Each row of a before or after table is a point. The points were changed in one or more steps. Then noise was added and the rows were shuffled. The steps act on how far a point lies along the listed directions, d1 being the first. Name the steps. A step turns or swaps two directions, mirrors them in a line or flattens them onto one, adds a multiple of one to another, or multiplies one. Angles are multiples of 10 degrees, from the lower direction toward the higher: turns from -170 to 170, lines from 10 to 170 but not 90. Use the fewest steps. Two steps may share a direction if one is a turn and the other turns, adds or multiplies; they go together, in the order done. Otherwise the lowest direction goes first.

Directions:
(1): [-2.55  1.94 -0.69]
(2): [-1.35 -0.73  2.89]
(3): [1.56 2.54 1.37]
Before, 14 rows:
[[ 0.17 -0.59  0.17]
 [-0.03  0.23 -0.32]
 [ 0.34  0.09  0.21]
 [ 0.55 -0.54  0.23]
 [-1.01 -1.10 -0.55]
 [-0.29  0.15  0.28]
 [-0.16  0.13  0.03]
 [ 0.08  0.34  0.12]
 [ 0.09  0.15  0.17]
 [-0.38 -0.03  0.10]
 [ 0.46  0.52 -0.94]
 [-0.08  0.27  0.30]
 [-0.01  0.35  0.25]
 [ 0.51 -0.38  0.40]]
After (14 x 3):
[[-0.88 -0.26  1.29]
 [ 0.05  0.17 -0.32]
 [-0.20  0.23  0.20]
 [ 0.38  0.04 -0.25]
 [ 0.33 -0.29  0.47]
 [-0.05  0.40 -0.01]
 [-0.17  0.16 -0.06]
 [ 0.13  0.40 -0.13]
 [ 0.71 -0.24  0.19]
 [-0.34 -0.08 -0.24]
 [ 0.23  0.11 -0.15]
 [ 0.55 -0.40  0.31]
 [ 0.12  0.37 -0.32]
 [-0.45 -0.67 -0.85]]
Steps: turn d2 and d3 by 80 degrees

Directions:
(1): [ 2.79  3.51  1.38 -0.61 -0.42  0.85 -0.61 -1.15  2.68]
(2): [ 1.74  2.36 -3.54  1.57  1.93  0.09  0.44  0.74 -2.03]
(3): [-1.13  0.01 -0.33  3.74 -0.25 -0.88  2.08 -3.01  1.60]
(4): [ 0.05  0.80 -1.16 -3.08 -2.09 -0.88  2.44 -2.55 -1.78]
Before:
[[ 0.70  0.88 -0.14  1.27  0.51  0.34 -0.07 -0.53  0.63]
 [-0.52 -0.49  0.18  0.46 -0.39 -0.18  0.21 -0.65 -0.19]
 [-0.13 -0.84  1.09 -0.09 -0.17  0.24 -1.12  0.23  0.90]
 [-0.81 -0.51  0.02  0.16 -0.48 -0.35  0.37 -0.54  0.10]
 [ 0.19 -0.15 -0.69  0.31  0.10 -0.16  0.42 -0.26 -0.33]
 [ 0.49  0.37 -0.42  0.06  0.25  0.11 -0.19  0.51 -0.07]
 [ 0.72  0.65 -0.14  0.33  0.87  0.13 -0.16  0.74 -0.10]
 [ 0.13  0.56  0.33  0.40 -0.19  0.09  0.26 -0.43  0.67]
 [ 0.31  0.62 -0.08 -0.10 -0.10 -0.11  0.14 -0.28  0.62]
 [-0.40 -0.66  0.32  0.47  0.10  0.03 -0.11  0.36  0.28]
 [-0.06  0.12  0.16  0.04 -0.11  0.35 -0.28  0.03  0.08]
 [ 0.06 -0.28  0.73 -0.07 -0.10  0.20 -0.63  0.34  0.40]]
After (12 x 9):
[[-0.20  0.37  0.18  0.29 -0.49 -0.13  0.77 -0.92  0.47]
 [ 1.36  1.26 -0.55 -0.44  0.07  0.26 -0.54 -0.26  0.01]
 [ 0.43  0.57 -0.53  0.58  0.35  0.03  0.25  0.02 -0.03]
 [-0.11 -0.37 -0.32 -0.64 -0.20 -0.15  0.16  0.34 -0.56]
 [-0.29 -0.81 -0.11  0.57  0.04 -0.15  0.23 -0.14  0.08]
 [-0.28  0.00  0.12 -0.37 -0.44 -0.30  0.39 -0.55  0.49]
 [-0.17  0.21  0.07  1.28  0.13 -0.07 -0.11 -0.31  0.91]
 [-0.04  0.17  0.17  1.40  0.06  0.04 -0.03 -0.51  0.40]
 [ 0.00  0.28 -0.08 -0.16 -0.20  0.28 -0.08 -0.07 -0.17]
 [-0.07 -0.27 -0.31 -0.96 -0.01 -0.35  0.62  0.21 -1.09]
 [ 0.83  0.77 -0.15 -0.46 -0.04  0.16 -0.23  0.10 -0.22]
 [-0.49 -0.18 -0.49  0.31 -0.57 -0.36  1.26 -1.69 -0.31]]
Steps: turn d1 and d2 by 70 degrees; turn d2 and d4 by 120 degrees; multiply d3 by 1.6

Directions:
(1): [ 2.05  2.50  0.38  0.17  0.70 -2.42 -0.61 -0.88  3.50 -2.04  2.47  2.78
  0.48 -3.57  0.55 -0.42 -0.81  1.39]
(2): [-0.36  1.45  2.32  2.42  3.59  0.91  0.61  0.27 -0.31 -3.13 -1.07 -1.37
  3.24  1.28  2.64 -0.24 -1.33 -1.68]
(3): [-2.34 -1.12  3.08 -3.34 -0.49  1.66 -0.84 -4.00  2.11  0.31 -1.12 -0.57
  0.15  0.05  2.21 -1.01 -0.30  2.26]
Before (11 x 18):
[[ 0.83  0.03 -0.82 -0.19 -0.39 -0.75 -0.25  0.17  0.08  0.09  0.61  0.40
  -0.49 -0.69 -0.45 -0.11  0.17 -0.07]
 [ 0.27 -0.15 -0.07  0.19  0.11 -0.30  0.16  0.42 -0.26  0.34  0.33  0.19
   0.03 -0.27 -0.18  0.03  0.15 -0.10]
 [-0.31 -0.32 -0.38 -0.09 -0.29 -0.07 -0.05  0.13 -0.52  0.30  0.04 -0.02
  -0.53  0.21 -0.48  0.26  0.22  0.00]
 [-0.35 -1.14 -0.80 -0.29 -0.93  0.20  0.25  0.27 -0.79  0.93 -0.48 -0.44
  -0.78  0.54 -0.72  0.33  0.12  0.08]
 [ 0.10  0.22  0.70  0.96  1.22  0.13  0.41  0.15 -0.43 -0.94 -0.15 -0.35
   0.93  0.25  0.51  0.03 -0.22 -0.61]
 [-0.37  0.03  0.55 -0.26 -0.23  0.26 -0.18 -0.37  0.30 -0.36 -0.15 -0.19
   0.23 -0.03  0.25 -0.18 -0.20  0.22]
 [-0.61  0.13  0.73 -0.39  0.20  0.15 -0.12 -1.06  0.71 -0.09 -0.30 -0.22
   0.38 -0.30  0.88 -0.60 -0.28  0.22]
 [ 0.36  0.08 -0.58  0.57 -0.05 -0.48  0.07  0.56  0.06 -0.26  0.24  0.33
   0.03 -0.15 -0.50  0.00 -0.06 -0.41]
 [-0.11 -0.35  0.14 -1.02 -0.78 -0.10 -0.44 -0.69  0.52  0.96 -0.01  0.58
  -0.68 -0.11 -0.14  0.04  0.19  0.88]
 [-0.30 -0.03  0.59 -0.87  0.00  0.26  0.00 -0.77  0.55 -0.27 -0.08  0.11
   0.02 -0.06  0.34 -0.25  0.05  0.29]
 [-0.17  0.14  0.06 -0.48 -0.33 -0.26 -0.16 -0.52  0.68  0.00  0.11  0.43
  -0.35 -0.62 -0.11 -0.27  0.28  0.67]]
After (11 x 18):
[[ 0.02 -0.07 -0.07 -0.97 -0.57 -0.10 -0.07 -0.48  0.49  0.21  0.30  0.46
  -0.57 -0.35 -0.27 -0.09  0.32  0.33]
 [ 1.74  0.21 -2.50  1.13 -0.99 -1.45  0.04  2.22 -0.95  1.24  1.02  1.28
  -1.28 -0.39 -2.18  0.75  0.58 -0.47]
 [-0.42 -0.13  0.45 -0.72 -0.59  0.24 -0.26 -0.59  0.45  0.03 -0.11 -0.02
  -0.08 -0.25  0.07 -0.13  0.01  0.53]
 [ 0.36  0.06 -0.02  0.52  0.41 -0.26  0.28  0.57 -0.31  0.12  0.36  0.12
   0.24 -0.26 -0.03  0.04  0.09 -0.32]
 [ 0.13 -0.09 -1.11  0.76 -0.05 -0.38  0.22  1.19 -1.22  0.21  0.16 -0.08
  -0.44  0.47 -0.99  0.54  0.33 -0.66]
 [-1.97 -0.66  3.53 -1.79  1.01  1.63 -0.26 -3.30  1.39 -0.84 -1.13 -0.94
   1.30  0.45  2.59 -0.92 -0.55  1.20]
 [ 0.87  0.59 -1.39  0.57 -0.54 -1.18  0.07  0.86  0.12  0.06  0.74  0.96
  -0.72 -1.04 -1.14  0.14  0.45  0.08]
 [ 0.60 -0.85 -2.39  1.54 -0.69 -0.31  0.89  2.52 -2.42  0.91 -0.20 -0.59
  -0.85  1.05 -1.92  0.91  0.41 -1.38]
 [ 1.87  0.78 -1.68  1.28  0.20 -1.41  0.03  1.61 -0.51 -0.44  1.10  0.68
  -0.15 -0.86 -1.00  0.21  0.03 -1.01]
 [-0.66 -0.18  0.55 -1.14 -0.50  0.06 -0.35 -1.52  1.11  0.53 -0.10  0.11
  -0.32 -0.69  0.61 -0.73 -0.04  0.87]
 [ 0.20  0.30 -0.04  0.73  0.45 -0.35  0.09  0.30  0.26 -0.77  0.11  0.14
   0.57 -0.02  0.04 -0.10 -0.25 -0.51]]
Steps: multiply d1 by 1.6; multiply d2 by 3; turn d2 and d3 by 70 degrees
